Rows are points. To make a cloud, some directions were put in groups of two or more. Within a group, all points are equally far from the middle, so they leave a hole (a ring in 2 directions, a hollow ball in 3). The other directions are filled evenly. Then the cloud was stretched, turned, moved and blurred a little. How many holes are there, and how many directions does each take, smallest first?
(in the rows, 100 means zero)

Cloud (19 x 3):
[139 81 102]
[88 116 69]
[106 79 130]
[106 114 50]
[145 133 75]
[115 118 73]
[120 119 41]
[52 157 87]
[133 141 78]
[126 133 89]
[109 79 117]
[98 119 88]
[100 133 34]
[149 140 59]
[78 94 105]
[118 101 119]
[149 124 97]
[108 134 43]
[112 133 135]
Holes: 0

Cloud (54 x 6):
[96 140 92 147 96 115]
[109 129 70 149 75 138]
[107 104 68 62 146 78]
[107 103 55 153 84 67]
[102 144 130 122 96 85]
[152 83 103 88 119 121]
[84 118 99 108 91 32]
[75 109 111 96 52 106]
[124 113 57 136 39 130]
[157 87 48 82 92 111]
[105 100 77 49 133 45]
[136 68 34 79 88 79]
[111 82 57 100 132 128]
[85 151 80 101 85 99]
[63 103 111 86 86 111]
[88 128 72 102 100 35]
[110 69 106 93 125 23]
[107 118 85 82 58 40]
[108 97 54 87 136 117]
[91 46 109 99 110 84]
[106 152 108 111 61 97]
[117 55 103 112 118 45]
[106 69 65 56 127 51]
[143 96 63 138 87 56]
[97 88 76 142 72 58]
[113 102 54 129 103 34]
[135 120 49 107 45 130]
[91 112 75 94 45 65]
[97 82 55 56 106 61]
[150 127 62 75 94 106]
[129 96 117 78 79 30]
[117 112 159 88 123 79]
[112 133 119 78 98 35]
[84 141 129 119 81 103]
[116 117 131 138 90 131]
[141 60 88 85 86 130]
[145 126 70 67 63 101]
[133 104 121 50 98 42]
[103 136 85 75 49 102]
[164 98 53 100 106 75]
[93 72 127 112 97 47]
[73 68 96 119 75 96]
[99 104 93 43 83 100]
[129 112 23 103 104 105]
[114 64 58 65 127 52]
[126 81 74 98 60 151]
[134 109 109 62 138 102]
[160 123 52 99 89 86]
[70 110 71 114 113 122]
[143 77 87 109 80 39]
[142 114 128 112 127 88]
[118 84 79 54 59 107]
[93 85 32 89 78 78]
[125 79 139 60 96 113]
Holes: 2 (3, 3)
